Each point is reached from the start by the listed moves, each made once or not at all, plus a little noise. Say if it took an odd or an even number of moves. Then give how often each move was made.

Moves:
(1): [ 22   9 -35]
(2): [24 41 23]
(3): [ 38 -33   9]
Start: [-23 -18  -2]
Points:
[61 -2 -6] => odd (1, 1, 1)
[ 2 23 21] => odd (0, 1, 0)

Moves:
(1): [ 17  24 -32  -2  13 -16  20  -9  -7  -5]
(2): [-5 37 14 -1  8  5 20 19 -5 -9]
(3): [ 26 -12  23   3  -4   1  15 -17  -3   2]
(4): [-16  -8 -10  16  13  -6   3  -2   8   7]
(5): [ -1   1  14 -17  33  -9   5 -12 -30  14]
(6): [  4   9 -13  -3   2  31   6  -9  10   7]
(7): [-24 -22 -13   2  -7  15  29  -2  -3  -1]
(8): [20 -8  5  8 -4 -8  5 35 -1 17]
Start: [ -1   2  -4  11   0  -6   7 -16  30  -5]
Points:
[-14  41 -38  13  13   1  77  -9  17 -19] => odd (1, 1, 0, 0, 0, 0, 1, 0)
[ -2  38 -41  14  60   3  95   6   3  26] => odd (1, 1, 0, 1, 1, 1, 1, 1)
[19 39  1 14  6 20 39 28 36 14] => odd (0, 1, 0, 0, 0, 1, 0, 1)
[-39 -27 -25  27   5   5  40 -21  33  -2] => even (0, 0, 0, 1, 0, 0, 1, 0)

Moves:
(1): [ 21  15  17  -6  11  -7   1 -13 -15 -10  -5   4   8  21]
(2): [-38  29   4  -1  16  10 -11  23 -18  -6 -30  -7  -7  10]
(3): [  4  -4  34 -15  -3  16   2  -5  -7  14 -11   7 -33  16]
(4): [  3  -9  14  24   9  -2   7  12  -8   6  -8 -21  18  10]
(5): [-27 -13  13 -15  29  -7   7  -6  12   2  -4 -14  17   3]
(6): [-10  -4  -8  25 -19  23   2 -18  -5 -26  -7  -8   8  21]
(7): [ 13   0   1 -17  -5  14  24  -5  -6  13   8  -5   7   1]
(8): [ -7 -10   4 -17 -10  17 -11  30   9  -8   7   8   8  22]
(9): [ -4   8  20  15 -18  15  18   8  41   3   9 -16 -12 -22]
(10): [ 12  21 -40   2   9  18 -14  19   9  33 -16 -30  -7   9]
(11): [ -1  -4  -1 -20  10  14  -6 -10  -5  -2  14 -12   9  -4]
(12): [-7 -5  1 20 15  2 -1  3 -4 36 13 35 11  6]
Start: [ 8 -9 -9 -7 16  4 -3 15  5 -1 -6  2 -1 -2]
Points:
[-28 -45  37 -24  21  70  20  14   3  30  -2  26  15  64] => even (0, 0, 1, 0, 1, 1, 1, 1, 0, 0, 0, 1)
[ 14  34  23 -19  78  72   0  38 -48  83 -42 -23   5  65] => even (1, 1, 1, 1, 0, 0, 1, 0, 0, 1, 1, 1)
[  8 -21  95 -38  28  51  48  35  32  18 -13 -32  10  48] => odd (1, 0, 1, 1, 1, 0, 1, 1, 1, 0, 0, 0)
[-53  -6  21 -21  81  20  -4  32 -12   2 -35 -51  34  17] => even (0, 1, 0, 1, 1, 0, 0, 0, 0, 0, 1, 0)
[  1   0  -1   2  38  41  40  42  54  57 -17 -83  21  -3] => odd (0, 0, 0, 1, 1, 0, 1, 0, 1, 1, 0, 0)

Moves:
(1): [ 31   0  13   1   0  13 -24 -14  -1   7   0   4  -9  -7  -8  11  -8   4
  13 -21  -2]
(2): [ -5  23   7  -3   4 -10 -10   0  -3   2  15  35   4 -18  -3  -7   0 -13
 -11  -9  -4]
(3): [-11   2  31  -5   6   1   3   0   9   8   6  -7   5  10  -2   8  16   2
   4  -1   1]
(4): [-13  -8   4  34 -12  12 -14 -16 -30   3  -6 -15 -12   2 -18  -3  -8 -27
   3  10  -9]
(5): [  5  25   4 -10   7  -2  -3  -5  -6  -5  11 -16   7 -14  17  -6  -8   5
   0   5   0]
(6): [ -1   5   3   6   5  20   4   0   6  -1 -10   7   3   6 -10 -21   0   5
 -23  -9   5]
(7): [ 12   7   1  -6  14  10  22  -8 -13   5 -20  -5   6 -22  -4  21  10 -16
   4   0 -17]
(8): [ -5  14  -8   7  -7 -14  13  15 -17  14   0  -3  -6  13 -20   6  11  10
 -18 -15  -7]
(9): [ 12  17  24  11  22  -8  13  25  22 -13   5 -25   7  11  -1  -7  -3 -16
   9   4 -19]
(10): [ -3  -2 -16   7  -7  20 -12  -8  12  13  14  -7   7  -7  -4  -4   4   8
  -2   7 -14]
(11): [-10  16   3   8   5  19  10   3  -8  10  25   8  -4   6  -1  11 -15   4
  12  12   9]
(12): [ -1 -32   3  11  20 -11  -5   4 -10   4   9  26   6   9   7 -23  -8  -2
   3   3  -3]
(13): [  7 -19  -1  13  -1  11  -6 -11  -3 -24  27   6  18 -12  -3  -1  33  -3
   2 -12   2]
(14): [  2  14  -1  13 -27  -9   2 -17  14   8   9 -16   5   3  19 -10 -11 -15
  -5   2  -8]
(15): [ -4  -3   7   9 -14   1  -2  32   4  23  -1  -4   3 -27   3  -3  -5  15
   6  13  -7]
(16): [  5 -11 -17  -7  15   8   8  16  -4  14   3  -2  -3  -2  13   3   2 -20
 -15  -8   8]
(17): [  0  -2   4  23   6  -4  -5  -6  -2   0   0   0 -14  -7   7  -3  11  -3
  -3  -1 -12]
(18): [ -8  -2 -16  40  34  -8   3  -9  23   2 -21 -10  13  -1   3  35 -29  33
  -5 -20 -15]
(19): [  5  14 -21  -9   5  13  -2  22   6  17 -13   9  14  15  -4  -5   8 -27
  39 -29 -10]
(20): [  7   7   5   7  -3   7 -11  12 -12 -12  -7  15  21  -6  -3  17   7  18
  -5  29   1]
Start: [ 14  -4  17  -3   4 -17  -7  14  -3  -3   2  -4  17  -7  16 -19  -9   1
  -6  -2  -6]
Points:
[ 15  29  80  95 -14  -5 -45  22 -58  61  48 -12  18 -27  17 -14 -27  13
   7  34 -45] => odd (1, 0, 1, 1, 1, 0, 0, 1, 0, 0, 1, 1, 0, 1, 1, 0, 1, 0, 0, 1)
[ 31  57  19  71  -9  34 -68 -22 -40  38  67   1  14 -56  35  -8 -37 -37
 -15  23 -42] => even (1, 1, 0, 1, 1, 0, 0, 0, 0, 1, 1, 0, 0, 1, 0, 1, 1, 0, 0, 1)
[ 40 -37  41  73   6  22 -19  13 -65  34   0  12  27 -45 -37 -30  18 -13
 -14 -32 -45] => even (1, 0, 0, 1, 0, 1, 1, 1, 0, 0, 0, 1, 1, 0, 1, 0, 0, 0, 0, 0)

Moves:
(1): [  6   0   8   1  -1  -5   8  -1  -5  -1  -5   5  -7  -2  -8   8   1   6
  -6   6  -4  -4 -14  11  -3]
(2): [  4   7   2  14   1   0   5   9   7  -9  -3  -2  -3 -15   0   7  -3  -6
   4  -5  12   5   1  11 -11]
(3): [ -5  -5  10   0  -2   3   5  -7  -5   0  -7  -6  -3  -3   6  -1  -8  10
 -14  -1  10   4  -7  -3  -1]
(4): [ 15 -21   6   8  -4   4  -1   7  -9  -4  -2   8  -9  11  19   7  -4  -2
   1  -4  -5  16   2   3 -11]
(5): [ -4   6   5  11  14 -13  -8   5   1  -7   7  -9  -1  -1   0   0  10   2
  -3   0   3  -1   9  -2   6]
(6): [ -3 -13 -14 -10  10   8  -5 -15  13   8   7  -2   8  10  14  16   0  -1
  -8  11  -4   2 -12  -4   8]
(7): [-12  15 -12  -8  -5  19 -23  -1 -17   9 -24   0   3  16 -22  -5  -3  -6
 -13  12  -1 -10  15 -13  -5]
(8): [ -9  17 -10  -5 -10  18   9   1   3  -8  -6  12   4   1 -18   8   3   2
   2 -10  10   9  -7  -8   0]
(9): [  6   3   0   6 -12  -8   3   2   2  11   4 -11  -5   1  20   5 -12   1
  -4   4  -2   7  -5  -5  -5]
(10): [ -2  10   5  -1  -3   4  -1   3  10  10   1   1  -4  -2   3 -13  -7   1
  -5  -4   4  -6  -2   2   7]
(11): [ -4 -10  16  15  -1  16   3   2   0  -1  -1   3  13   7  13  -4  -4  20
   1 -20  20 -22 -21  16 -18]
(12): [ -3  -5   1   7   0  -4  -5   9   2   4   9 -11   3   4  -4  -1   0  -2
  -7  -9   3   8   6  -5   2]
(13): [-10   4  -1  11   4  -7  20  -2  -4   3  12   4  -8   9  -8  -2  -4  -2
  14  -8 -11  10  -3   1   4]
(14): [ 12   5  15 -10  10  -3 -17 -11  -9  -8   5   7   1   8   0   7  -1  -3
  16  12  -7   9  12  15  -1]
(15): [-19 -17   6 -10  -4  -5   1   0  -8  -6  -7   5 -22  -2  10  -2 -22  11
   0  -2   3 -13   8   0   7]
(16): [ -1   3   0 -16 -10  10   4  -7  -3  14 -16  -2  -8   5   2  18   5  -8
  -1  10  -4   3   0  11  -1]
(17): [ -4  -9  -7  -8  15 -11 -16   2  12   0  13   9   0 -10  10  -9   7 -11
  -3   8   8  -7  10  -9   0]
(18): [ -5  -8   5   9 -13  -2  -3   9   5  -2  -4   2   0  -7  -1  -6  -2   3
   4   3  -2   6  10  -1  -2]
(19): [ -3   3 -28  -7   3   6 -17  -4 -22  -5  -5  -3  -9  13  -4  -3   1   0
  15  -6  -6  -3  -4  10 -12]
(20): [ -6  13   8   0  -7   8   2  14   8   4  -4  -3  10 -14  -9   5   9  -9
 -13  -4 -12  12   5  -1  -9]
(21): [  2 -12   2  -5  -6  10  -2 -20   2  17 -21  20   3   3  -7   4 -14  -1
  -4  -7   3  -8 -16 -14   2]
(22): [ -6   2   0   9 -11  -3   8   1  -4   4  -6   1   3  -6   9   7 -12   2
 -15 -14   8  13   6   8   9]
(23): [ -1  -6   0   0 -10  -3   2   7   2  -7  -1  -1   7  -7  -1   1   3 -12
   1   0  -1   1  -6  -2   4]
(24): [  3 -10   0  -1  -2   0  -6 -19  10 -12  10  -4   2   5   7   0  10  -2
 -17  -4   3 -12  -4 -11   3]
Start: [  4 -10   4  16 -13  11   1   7   4  -8  -1  10  -8  -1  -1 -14  -5  -4
   3 -14  -1  -2 -13   0   0]
Points:
[-30  -7 -22  -5  -8  13 -12 -16 -19  -2  12   3 -44  44   8  35 -25  -1
  24 -10 -19  29  -9  14  10] => even (0, 0, 0, 0, 1, 1, 0, 1, 1, 0, 0, 1, 1, 1, 1, 1, 0, 0, 1, 0, 0, 0, 0, 0)
[-23 -84  52  45 -44  -2  17 -19   2   9 -22  34 -49  11  71  13 -53  26
 -42 -45  28 -10 -38   2  -7] => even (1, 0, 1, 1, 1, 0, 0, 0, 1, 0, 1, 0, 1, 0, 1, 1, 1, 1, 0, 0, 1, 1, 0, 1)
[-32  -9  -5   1 -22  29 -31  11 -27  -7 -32  24 -59  18  10  41 -27 -21
  -7  14 -15  43   6  12 -33] => odd (1, 1, 1, 1, 1, 1, 1, 1, 1, 0, 0, 0, 1, 1, 1, 1, 1, 1, 1, 1, 0, 0, 0, 0)
[ -9 -64  41  78 -35   2  19   2   4 -10  -2  16 -28  19  58   7 -61  14
 -26 -82  33  -1 -28   0  -6] => odd (0, 1, 0, 1, 1, 0, 0, 0, 1, 0, 1, 1, 1, 0, 1, 0, 0, 0, 0, 0, 1, 1, 0, 1)
[-17  -1  32  35 -28 -20 -29  -6   2  -8   3   8 -17   2  16 -19 -24 -16
 -42  -3  10   5  11 -11  15] => odd (1, 0, 1, 0, 1, 0, 1, 0, 1, 1, 0, 0, 1, 1, 0, 0, 1, 1, 0, 0, 0, 1, 1, 1)
[-27   2  -3   6 -50  95 -39 -30   2  -7 -56  32  27  18 -11  13 -29  -8
 -46 -54  37  -8 -53   6 -24] => even (0, 1, 1, 0, 0, 1, 1, 1, 0, 1, 1, 0, 0, 1, 0, 0, 0, 0, 1, 1, 1, 1, 1, 1)
[ -1 -33  15   4 -19  43 -42 -47   4  20 -26  35 -22  62   7  15 -16 -26
 -12  10 -25   5  -2 -12  11] => odd (0, 0, 0, 1, 1, 1, 1, 0, 0, 1, 0, 0, 1, 1, 0, 1, 0, 1, 0, 0, 1, 0, 0, 1)
[-16  -4   2  21 -30  57 -51 -26 -20  37 -50  -5  -4  39  31  23 -53   6
 -35 -32  38  -3 -29  26 -19] => even (0, 1, 1, 0, 1, 1, 1, 0, 1, 1, 1, 1, 0, 1, 0, 1, 0, 0, 1, 0, 1, 1, 0, 0)
[-24 -25 -16 -20 -44  55 -29 -14 -59   3 -56  48 -42  60 -36  20 -38 -23
  29 -24 -18  19  -6  -3  -7] => odd (0, 0, 0, 1, 0, 0, 1, 1, 0, 0, 0, 1, 1, 1, 1, 1, 0, 0, 1, 0, 1, 0, 1, 0)

Moves:
(1): [ 27 -23  -1  -4  -8  -5  -2 -12   2 -18  37   6  -3 -17   7  -9  -9  12
  15  -2  -4  -2  -9   3 -15   0]
(2): [ 18   9   3  28  -2 -17  -1  12   6  14   9 -30  18  22  -6  -5 -16  14
  -4  -3  -7  18  -9  -7   9   2]
(3): [ 10  -5   8   3  -8   3  -5  -8  11   8   3   7  -6  -4 -12   0  13  11
 -11  11  23  -2   9   4   6   0]
(4): [  5 -13   2  10  22  11   6  -8  -2   6  15  -7  16  10   1   5  -6  22
   0  -1  -2  -6  -6   8  11  15]
(5): [ -8   5 -20 -13  14   6  -6 -15   2  -6   7  -4  -5  -5  -9 -10 -11   2
  -4  -3  -1   3  11  13   3 -10]
(6): [ -4  13   2  -4   4  11   6   0 -11  12  12  -8  -1   5   9  -6  -2   6
   0  -6  -5   6  -1  -2  -6 -10]
(7): [ 14  25 -19   3   3   5  12   0   5  14  -7   1  20   9   4  19 -16  16
  -8 -16 -11 -10   3   8   1   1]
(8): [ -7  -1   0  -9   8 -17   8   7   2  -4  16 -21 -14  -5  -5  22   3  12
 -17  -5  22 -13   3 -13  -5  -5]
(9): [  9  -2 -11  -3  14  22 -11  -9   7   7   0   4   2   1  10 -23  -2   1
 -10 -15   7 -12  -6  -9   4 -26]
(10): [ 15  10 -13   2   2   4  17 -11   2  14 -28   7  17  16  28  -8  -6   6
  22   2   1  -4  27   7  14  13]
(11): [ -1  -8  -3 -14  -1  -1 -11   8 -12  -1 -10  -1   3  -6   1   0  -3   0
  -2 -11   4   8   6  -6  -6  16]
(12): [ -1  -2 -13   6  -2   1  -1  -5  11 -11  -8   6  -8   2  -6  -9  18   1
   9   1  -7   5   4  -4   7   2]
(13): [ 18 -19  -9 -10   8   3   5   4  15  17 -10  -6  17   0 -11  13  -2   1
   2   2  35  13  -6  -4 -23   9]
(14): [ -8  -1  -2  -3  -8 -10  -9   9 -21  16   5  15  -3   8 -21  26   8   2
  -1   6   9  -1   7   1  14 -11]
(15): [  2   2   0  -1  11  10   6  -4  -6  -2  12   3   1 -16  -1   2   0   0
   8   4   0  -3  -8   0  13  -6]
(16): [  6  -1   3  -9   1  -6  -6   0  11   0   4   3  -5  -5  11   1   3   6
   8 -11  -2   6 -11   3  -5   2]
(17): [-17  12  -5  -3 -10  -5  -1  -8  -1   7   1  10   5  -1  -2   1  10  -8
   0  -7  -7  -3   1   0   2  -1]
(18): [  5   7   3 -10  -4 -13   3  -4  -3 -19 -11  11   5   3 -14  -2  -7  22
  20  13   1  -7   5  -4   4   0]
(19): [-12  -1   8  -2  -4  11  11   4  16   9   6   6  -5   6 -15   8 -14  -7
   5  -5  -5   4   8  -4  10   8]
(20): [-18   5 -22 -13  -1   3   1   8  -2  -2   8   4 -23   9   1   1 -15  -3
  -6  13   5   9 -12   6  -5  11]
(21): [ -6  -2  -3  12  -8   9   4  -6   1 -13   8   7   5   0   6  10  -6  17
  18   3   6  -5   3  13  14  -3]
(22): [  8  -6   1   6  -8 -13   6   3  -7  -6 -10  -1  -8  -3  -8  -5 -12   5
   4  -7   6   5 -12   7  -1   0]
(23): [  5   1   4 -11  -7  -1   5   0  -8 -24  -8   6   0   5  15   3   2 -18
  -1   0   3  12  -4   6   8   7]
(24): [  5   3 -11 -15  -9  23  26  16   1  -5  -6 -37   0   5   5  -5  -2 -22
 -11  -5   1   4 -19  20  14   7]
Start: [-28 -22   6  -4  -1   7  16  -3  -1  12  -9  14  -5   7  -6  10  -1  -3
  28  -5   5 -29  24  21  12 -16]
Points:
[  8 -24 -71 -50  24  52  53 -32  33  31 -50   1  10   5   8 -36  -6 -10
  58 -45  38 -14   3  53  43 -27] => even (0, 0, 0, 0, 1, 0, 0, 0, 1, 1, 0, 1, 1, 0, 1, 1, 1, 0, 0, 0, 0, 1, 0, 1)
[-31 -14  -6 -49   1  52  61   6  23  47   6 -10   9   0  -8  25  -8 -29
  43 -34  19   0 -15  32  17  -8] => odd (0, 0, 0, 0, 0, 1, 0, 0, 0, 0, 0, 0, 1, 0, 1, 1, 1, 0, 1, 0, 0, 0, 0, 1)
[-23 -20 -40 -61  29  63  70  -4  10   4   2 -10  -3  26  23  26 -56  52
  61 -21  39 -52  16  42  77  15] => even (0, 0, 0, 1, 0, 0, 0, 1, 1, 1, 1, 0, 0, 0, 1, 1, 0, 1, 1, 1, 1, 0, 0, 1)
[-19  14 -68  -3 -24  64  54  15  36  85  11  -5  16  68 -42  42 -27  25
  11 -26  47  -2   6  43  62 -25] => odd (0, 1, 1, 0, 0, 1, 1, 0, 1, 0, 0, 1, 1, 1, 0, 0, 1, 0, 1, 1, 1, 0, 0, 1)
[ 30 -35 -12 -24  20  15  57 -25   4  34  58  20  48  39   7  46 -46  84
  95 -32  58 -28  18  18  60 -25] => even (1, 1, 0, 1, 0, 1, 0, 1, 1, 1, 0, 0, 1, 1, 1, 1, 1, 1, 1, 0, 1, 0, 1, 0)
[ -4  20 -46 -13  29  23  58 -24   7  42   8 -16  41  58  34  24 -77  71
  38 -90  11 -20  36  44  65  -4] => odd (0, 1, 0, 1, 1, 1, 1, 1, 1, 1, 1, 0, 0, 0, 0, 1, 1, 0, 1, 0, 1, 1, 1, 0)
